Each point is reached from the start by the listed moves, each made 0, 1 or 2 times, or once backwards (-1), plus a little noise. Say if it took an odd or an even number of moves. Then give how often each move was made.
(in the rows, 128 means zero)

Moves:
(1): [104 129  64]
(2): [126 174 104]
Start: [132 136 116]
Points:
[130 184  90] -> odd (0, 1)
[107 178  25] -> even (1, 1)
[152 183 160] -> even (-1, 1)

Moves:
(1): [108 123 131 136 126 101 137 121 141 119]
(2): [147 167 140 158 119 138 128 129 133 100]
(3): [116 127 131 122 127 132 138 142 123 133]
(4): [120 136 127 148 128 141 128 135 130 125]
(5): [126 125 126 136 145 121 120 135 140 126]
(6): [147 111 138 118 126 128 123 123 134 122]
(7): [148 138  99 116 111 152 139 141 143 119]
(8): [118 127 118 142 108 101 111 139 121 130]
Start: [118 136 144 159 137 132 131 121 112 119]
Points:
[136 134  81  51 118 225 194 160 100 156] -> even (-1, -1, 2, -1, -1, -1, 2, -1)
[ 52  59 149 183 156   7  72 130 120 142] -> even (1, -1, 0, 0, 2, 1, -1, 2)
[ 78 174 111 207 125  64 141 159 160  74] -> even (2, 1, 1, -1, 2, -1, 1, 1)
[141  94  96 135 107 165 154 146 165 102] -> even (1, -1, 0, 2, 0, 2, 2, 0)
[ 66 100  62 154  82  60 142 176 154 119] -> odd (2, -1, 1, 0, 1, 0, 2, 2)
[ 85 158 119 205 154 136 104 178 106 134] -> odd (-1, 0, 1, 1, 2, -1, 0, 1)

Moves:
(1): [128 133 127 140 143 135 120 130 147 120 114 150 152 114 127 113 139 143
 138]
(2): [118 132 136 137 136 127 116 126 117 134 122 136 132 135 131 128 130 133
 129]
(3): [121 132 115 146 127 149 118 143 129 137 133 104 131 128 105 127 131 107
 144]
(4): [135 131 145 128 124 122 117 129 104 132 143 126 138 146 117 120 138 119
 110]
(5): [120 123 116 113 130 126 109 127 127 123 137 127 139 148 121 130 123 129
 141]
(6): [133 154 134 129 128 135 123 160 129 136 123 136 131 137 137 119 135 131
 124]
(7): [135 123 146 126 136 122 130 119 113 122 120 144 126 144 132 102 126 139
 132]
(8): [120 140 122 125 134 124 136 122 122 139 133 127 132 136 130 118 129 119
 113]
(9): [125 119 133 126 124 116 146 120 135 127 126 131 137 141 119 127 126 129
 119]
(10): [137 141 120 124 119 123 126 130 129 138 115 131 117 129 138 128 139 120
 113]
(11): [124 120 135 119 131 133 129 131 121 133 130 128 128 129 132 129 136 120
 125]
(12): [118 114 121 132 117 121 133 135 117 137 135 119 137 126 117 117 121 131
 130]
(13): [134 128 145 130 124 145 125 128 127 148 136 127 137 123 106 120 130 142
 145]
(14): [124 125 136 124 119 164  91 128 107 112 129 132 118 137 156 130 129 136
 109]
(15): [132 136 126 135 133 129 144 128 122 125 123 116 142 128 125 132 137 136
 134]
(16): [120 130 124 124 126 116 142 124 125 123 131 150 121 138 122 122 137 135
 130]
(17): [126 130 136 117 128 133 122 123 110 112 124 132 136 131 128 137 113 120
 133]
(18): [110 116 124 131 108 117 138 109 137 117 148 113 133 129 126 126 126 109
 146]
Start: [150 128 128 128 122 121 141 137 130 132 123 118 123 127 124 144 124 128
 131]
Points:
[ 97 115  87 146  61 135  42 146 105 176 167 126 162 188  74  79 161 130
 151] -> odd (1, 1, 1, 1, 2, 0, 0, 0, 0, 2, -1, 2, 1, 1, -1, 1, -1, 1)
[115 109 206 113  86 170 105 135  20  76 173  49 175 177 147 185 110  78
 160] -> even (-1, 1, 0, 1, 0, 1, 0, -1, 0, -1, 2, 0, 0, 1, 2, -1, 2, 2)
[124 153 171  84 165 110 129  97  38 158 170 113 185 228 111 149 138 147
 124] -> odd (-1, 2, -1, 1, 2, 0, 0, 2, 0, -1, 1, -1, 1, 0, 2, 0, 0, 0)
[195 139 202 177 127 117 120 107  18 120  71 164 216 126  81  57 146 182
 152] -> odd (2, 1, 0, 2, -1, -1, 2, -1, -1, 2, -1, 2, 1, 0, 2, 0, 2, 0)
[133 109 143 119 142 182  48 127  60 122 132 134 117 102 212 145 116 125
   7] -> even (1, 0, -1, 1, -1, -1, -1, 2, -1, -1, 1, 1, -1, 2, -1, -1, 0, -1)
[ 96  89 117 156  58 207  85 119  92  56 175 106 172 164  71  96 128 132
 240] -> even (1, -1, 2, 0, 1, 0, 1, -1, 0, 0, -1, 1, 1, 2, 1, 2, 1, 2)

Moves:
(1): [125 131 135 125 114 123 128 131 112 127 136 134 121 119 129 119 122 115
 126 128 115 127 119 141 143]
(2): [124 124 118 130 133 127 130 139 127 128 136 134 127 122 131 123 127 126
 130 123 124 127 128 133 133]
(3): [121 149 110 128 127 108 139 123 143 113 125 132 127 126 131 115 118 122
 126 144 140 105 142 117 120]
(4): [110 139 136 129 155 126 162 123 127 125 129 115 125 131 105 115 132 129
 134 129 130 120 130 122 123]
(5): [125 121 125 118 117 130 115 112 128 134 112 124 135 112 127 132 121 119
 118 124 113 125 123 144 116]
(6): [128 118 128 123 132 137 142 124 117 115 119 128 113 133 129 122 104 127
 129 113 117 129 130 127 144]
(7): [133 128 132 144 128 131 133 133 119 124 138 134 135 145 136 123 131 121
 129 125 133 140 134 116 137]
(8): [120 121 130 121 111 120 136 130 131 120 120 134 138 121 124 128 125 138
 127 143 128 129 132 130 122]
(9): [136 123 133 132 136 127 130 125 121 118 128 119 132 135 124 127 131 127
 137 119 131 114 124 130 123]
(10): [135 125 152 122 131 149 128 130 117 138 111 123 122 135 140 133 118 135
 136 109 113 137 128 121 121]
(11): [135 123 148 126 136 113 118 124 120 138 134 122 130 129 125 106 109 113
 115 123 113 137 119 132 134]
(12): [127 129 123 135 125 134 137 142 128 122 132 128 113 121 122 129 125 124
 132 127 128 132 136 123 128]
(13): [120 132 131 114 136 146 132 135 146 128 119 121 121 134 129 135 121 125
 139 132 128 137 139 132 135]
(14): [118 135 128 126 134 124 133 138 116 124 125 132 121 118 114 130 126 131
 123 124 123 126 136 135 128]
(15): [119 120 138 127 140 124 121 125 123 134 123 122 136 131 130 135 125 128
 135 128 124 147 121 128 125]
(16): [131 127 135 132 128 125 128 128 111 123 135 139 141 112 129 128 128 130
 124 125 112 128 132 105 130]
(17): [126 120 142 137 127 141 129 123 117 122 109 123 135 130 125 120 115 135
 131 127 120 130 116 129 133]
(18): [121 134 121 118 110 128 120 130 141 117 120 117 129 123 134 123 124 126
 125 122 116 136 132 123 137]
(19): [124 136 126 121 140 128 137 130 138 118 127 122 119 125 129 129 128 128
 121 135 128 126 127 136 118]
(20): [124 127 143 132 123 136 131 124 123 133 122 112 124 143 139 128 116 125
 124 140 111 126 129 119 130]
(21): [145 136 131 127 126 131 127 134 110 139 131 123 130 128 136 127 123 122
 130 130 111 135 128 129 133]
(22): [128 145 131 121 110 153 132 136 115 137 137 119 137 122 139 134 102 130
 121 134 120 129 134 113 125]
(23): [133 144 134 139 145 120 139 116 132 125 133 129 135 138 119 139 129 131
 129 121 118 111 120 132 117]
(24): [128 131 143 133 136 117 121 116 121 131 139 123 127 129 134 108 115 125
 122 130 119 139 128 145 134]
Start: [140 148 126 122 127 123 124 133 129 134 145 137 112 133 127 126 135 136
 146 128 121 125 120 117 137]
Points:
[148 185 142 183 198 131 182 197  87  70 156 180 149 149  92 117 114 142
 178  46  80 110 166  18 158] -> odd (-1, 2, 1, 0, -1, 0, 2, 0, 1, 1, 1, 1, 1, 2, 0, 2, 1, 1, -1, -1, 0, 0, 2, -1)
[122 185 232 110 172 151 129 171  55 205 216 132 141 138 180  75  70  56
 131 119   7 203 125  64 197] -> even (2, 2, 0, 1, 0, -1, 2, -1, -1, 1, 2, -1, 2, 0, 1, 2, -1, 0, 0, 1, 0, 1, 0, 0)
[100 191 180 124 178  29 199  81  73  60 154  82  83 111  73  29  52 124
  80 178  58  39 133 140 116] -> odd (0, -1, 1, 1, 0, 1, -1, 1, 2, -1, 1, 0, -1, 2, -1, 1, 0, 0, 2, 2, 0, 0, 0, 2)
